Each point is reached from the start by the listed moves, each made once or not at all, plus a little noise. Is the number of moves made odd or even? Then give how often each move was made.
(in the rows, 128 means zero)

Moves:
(1): [111  97 111  97]
(2): [130 134 215 111]
(3): [ 77 134 145  94]
Start: [154 110  83 136]
Points:
[102 126 178  83] => even (0, 1, 1)
[91 79 82 73] => even (1, 0, 1)
[ 85  90 168  51] => odd (1, 1, 1)
[161 123 165 121] => odd (0, 1, 0)

Moves:
(1): [130 149 146 126 132 154 123 117 126 124 119 106 113 107]
(2): [100  88 106 136 167 124 148 131 134 110 107  87 132 118]
(3): [129 115 128  99 123 147 120 134 140 124 157 130 123 129]
(4): [120 135 132 134 197 131 125 133 155  94 148 103 157 133]
(5): [141 116 117 102 147 105 123 141 141 132 151 120 182 116]
(6): [161  99 165  65 130 123  99 133 137 120 146 145 151 141]
(7): [120 125 136 125 155 119 118 128 133 128 117 118  98 120]
(8): [164 121 137 122 145 142 136 142 147 116 137 116 156 137]
(9): [129 138 142 122 104 137 121 138 140 132 111 146 128 121]
(10): [131 122 135 103 120 118 125 132 121 141 131 123 132 156]
(11): [143 141 123 115 131 145 113 141 126 129 121 133 117 124]
Start: [137 119 131 148 118 118 129 155 107 137 122 137 105 139]
Points:
[183 115 201  40 145 135  67 166 111 139 115 122  78 151] => odd (1, 0, 0, 0, 0, 1, 1, 0, 0, 1, 1)
[130  32 163  42 242 110  97 176 155  87 160  75 130 167] => even (0, 1, 1, 1, 0, 1, 1, 0, 0, 1, 0)
[171 130 156  46 107 157  88 189 131 152 145 128 131 126] => even (1, 0, 1, 0, 1, 0, 0, 0, 1, 1, 1)
[216  96 187  56 229 134  97 182 171  84 182  89 222 134] => odd (1, 0, 0, 1, 1, 1, 0, 1, 0, 0, 0)
[129  88  95 122 249 110 125 192 152  90 135  68 178 118] => even (0, 1, 0, 1, 1, 0, 0, 0, 0, 0, 1)
[180 119 185  44 193 175  68 175 149  90 174 117 126 136] => odd (1, 0, 1, 1, 0, 1, 0, 0, 0, 0, 1)

Moves:
(1): [126 111 135 133 127 136 132 123 140 129 132 138 120 118 127 135 141 133
 109 149 129 129 129 120 110 139]
(2): [114 134 123 121 122 122 130 126 127 128 120 128 122 125 117 128 120 138
 131 133 152 123 127 140 151 139]
(3): [123 130 122 133 130 125 125 118 140 133 132 119 116 126 121 128 133 130
 138 115 116 127 115 107 136 128]
(4): [135 122 132 145 128 125 139 142 144 116 131 142 123 140 103 117 119 128
 125 139 129 116 132 124 118 124]
(5): [115 143 130 123 118 135 122 140 133 134 119 127 147 126 104 130 127 124
 134 125 128 123 130 133 122 120]
(6): [137 124 119 136 116 138 147 116 143 127 113 123 111 134 125 125 141 159
 115 135 131 118 135 126 121 142]
(7): [125 133 135 124 123 133 126 127 123 139 125 128 124 134 145 133 131 122
 127 129 135 131 133 122 133 125]
(8): [133 133 121 126 121 118 126 118 124 139 130 124 129 127 128 135 137 148
 137 140 123 123 123 138 129 144]
(9): [132 119 133 124 120 131 144 131 133 132 132 130 131 115 135 138 141 134
 122 145 126 135 129 133 123 126]
(10): [131 128 138 130 117 127 134 116 123 136 138 141 111 115 130 131 146 130
 111 132 107 124 119 129 145 141]
(11): [129 123 119 135 122 120 125 111 143 112 129 131 129 125 113 124 125 135
 126 125 114 141 131 112 137 129]
(12): [133 123 126 125 110 137 131 122 135 132 131 130 137 122 134 139 120 132
 142 128 127 129 136 132 121 117]
(13): [124 129 129 127 142 127 127 132 126 134 138 128 130 136 131 128 135 117
 130 128 117 116 135 135 122 131]
(14): [112 135 121 126 135 118 113 133 130 122 138 136 125 126 111 134 139 112
 135 111 130 130 113 132 133 134]
(15): [132 126 128 138 122 124 133 114 132 127 121 124 128 129 113 136 129 133
 130 126 132 140 129 123 136 123]
(16): [136 120 122 140 125 115 126 125 129 125 135 119 122 121 142 135 126 120
 128 117 123 133 124 127 125 128]
(17): [119 128 128 119 136 143 109 118 138 134  98 128 105 122 137 130 133 139
 115 126 133 131 134 113 137 130]
(18): [117 135 134 132 136 129 124 128 130 133 129 126 129 127 137 132 136 132
 124 125 124 140 116 131 127 129]
(19): [116 122 140 116 125 133 133 126 124 127 110 129 122 126 130 132 129 133
 124 134 129 136 120 127 131 134]
(20): [127 127 102 127 131 127 120 117 119 139 131 107  97 137 139 124 126 141
 142 121 126 137 138 129 137 148]
(21): [127 143 151 103 144 137 138 133 124 134 114 122 124 127 136 138 120 120
 122 118 141 133 139 137 120 134]
(22): [140 129 111 121 115 129 133 131 118 152 126 124 138 147 130 141 109 148
 150 128 134 126 127 135 134 131]
(23): [143 123 123 128 127 130 123 122 132 122 130 128 127 131 138 127 116 113
 128 134 126 121 127 132 132 128]
(24): [131 123 136 114 125 134 116 113 131 131 131 117 120 132 141 134 125 127
 128 116 117 130 125 127 135 113]
Start: [113 121 136 137 137 127 132 140 133 113 132 131 129 128 116 135 116 135
 124 131 140 127 135 122 114 130]
Points:
[160  90 120 133  86 133 149  93 163 126 139 106 110 115 163 172 126 173
 130 148 116 120 139 140 106 132] => odd (0, 0, 0, 0, 0, 1, 0, 1, 1, 0, 0, 1, 0, 0, 0, 1, 0, 0, 0, 0, 0, 0, 1, 1)
[ 80 144 137  75 115 158 106  54 156 170  83 100   7 119 165 186 149 191
 124 110 137 141 114 126 183 195] => odd (0, 1, 1, 0, 0, 1, 1, 1, 0, 1, 0, 1, 0, 1, 0, 0, 1, 1, 1, 1, 1, 0, 1, 1)
[103 135 105 117 101 126  88 114 171 163 124 119 102 151 107 183  93 140
 182 107 138  94 123 128 152 129] => even (0, 1, 1, 1, 1, 0, 1, 1, 0, 0, 0, 1, 1, 1, 0, 1, 1, 0, 0, 0, 0, 1, 1, 1)

Moves:
(1): [117 113 143 128 117 135 129 127 154 131 136 127 127 119 132 139 139 124
 133 130 127 128 115 126 135 113]
(2): [117 120 115 138 149 102 130 136 131 124 125 147 119 153 149 117 156 118
 112 119 119 107 133 126 152 135]
(3): [158 107 139 115 135 110 118 121 129 140 126 133 133 111 125 132 140 145
 109 124 124 132 142 124 123 126]
(4): [106 124 140 144 130 117 129 106 109 119 117 128 156  88 129 135 154 133
  97 111 144 126 113 148 121 147]
(5): [119 138 136 122 138 136 129 137 150 110 145 145 143 148 128 129 118 134
 122 131 110 146 100 126 141 127]
(6): [121 135 125 134 146 135 125 126 124 134 121 131 131 128 125 131 132 131
 140 134 113 129 126 131 131 113]
(7): [104 127 106 141 112 129  99 141 125 143 139 125 133 120 104 124 146 149
 126 128 114 136 112 130 130 127]
(8): [117 124 136 112 113 112 118 136 131 136 122 130 104 123 119 110 150 114
 132 108 118 110 126 140  96 147]
(9): [125 114 141 113 126 137 131 124 118 122 145 134 131 165 121 133 139 136
 137 111 126 139 125 131 120 123]
(10): [113 147 129 112 150 117 152 141 139 106 109 119 130 139 127 126 138 133
 148 145 140 130 130 121 115 156]
(11): [139 132 133 124 136 125 136 115 135 130 137 118 111 128 116 106 135 135
 121 127 116 128 131 120 123 136]
(12): [137 135 123 122 135 126 116 132 113 146 133 122 121 131 124 102 141 121
 110 151 127 133  99 109 123 120]
(13): [132 121 134 142 151 150 123 146 121 131 122 122 120 135 128  98 161 124
 141 130 130 115 126 139 139 126]
(14): [124 122 123  96 153 122 135 124 125 128 117 137 128 139 131 134 116 127
 105 137 144 132 110 151 124 127]
(15): [136 114 120 125 113 118 138 123 137  92 130 134 124 135 172 129 116 152
 102 132 126 135 146 116 114 133]
(16): [106 148 120 114 107 141 130 122 121 127 126 133 141 119 129 119 114 149
 139 115 132 141 151 116 139 125]
(17): [125 128 133 108 111 132 130 129 120 117 131 149 131 122 129 120 173  90
 110 145 123 104 134 136 140 112]
(18): [134 119 121 118 110 122 132 127 116 130 114 110 115 120 135 120 128 116
 137 125 126 147 120 135 143 109]
(19): [141 137 110 129 122 122 112 130 140 116 132 122 105 126 129 157 140 114
 143 111 107 150 117 116 108 146]
(20): [151 146 123 153 135 132 140 136 127 124 111 131 138 154 125 149 141 146
  92 108 125  97 132 151 125 119]
(21): [145 141 129 112 162 125 124 123 140 107 164 115 144 137 141 111 112 114
 124 104 132 143 138 130 130 123]
(22): [122 133 136 117 128 154 111 124 120 125 126 120 133 153 133 116 123 124
 116 124 104 157 132 143 133 152]
(23): [157 114  98 124 137 141 138 120 130 119 113 125 136 141 152 148 126 132
 132 132 112 117 113 167 110 138]
(24): [123 134 142 123 129 116 123 138 107 137 148 108 127 108 115 148 128 133
 134 138 134 124 115 115 134 147]
Start: [150 136 123 150 102 137 117 120 129 126 136 156 128 117 129 134 131 116
 137 154 132 130 127 126 136 130]
Points:
[159 147  78  87 192  99 111  98 107  58 181 111 144 133 151 158 188 159
  90 153 106 190  38 147  57 201] => odd (0, 0, 0, 1, 0, 1, 1, 0, 1, 1, 1, 1, 0, 1, 1, 0, 0, 0, 1, 0, 1, 0, 1, 1)
[110 133 105 107 116 147 103 118  64  78 137 141 178 142 152 141 239 143
  82 194  86 151  62 164  96 192] => odd (0, 0, 0, 1, 0, 1, 1, 0, 1, 1, 0, 1, 0, 0, 1, 0, 1, 0, 0, 0, 0, 1, 1, 1)
[162 139  95 130 141 122 152 129 125  73 117 135 138 130 185 177 128 156
 152 200 118 122 118 138  99 178] => odd (0, 0, 0, 0, 0, 1, 0, 0, 0, 1, 0, 0, 0, 0, 1, 0, 0, 0, 0, 0, 0, 0, 1, 1)
[ 93 145  58 118 100  98 120 123  62  81 106 152 152  83 185 121 245 138
  88 193 108 121  84 140 152 158] => even (0, 1, 0, 1, 0, 1, 1, 0, 0, 1, 0, 1, 0, 0, 1, 1, 1, 1, 0, 0, 0, 0, 1, 1)
[123  94 147 125 109 156 126 150 146  97 160 192 119 183 156  93 249  63
 134 146  99 122  85 149 211  76] => odd (1, 1, 0, 0, 1, 0, 0, 0, 1, 0, 0, 0, 1, 0, 0, 0, 1, 1, 0, 0, 0, 0, 0, 0)
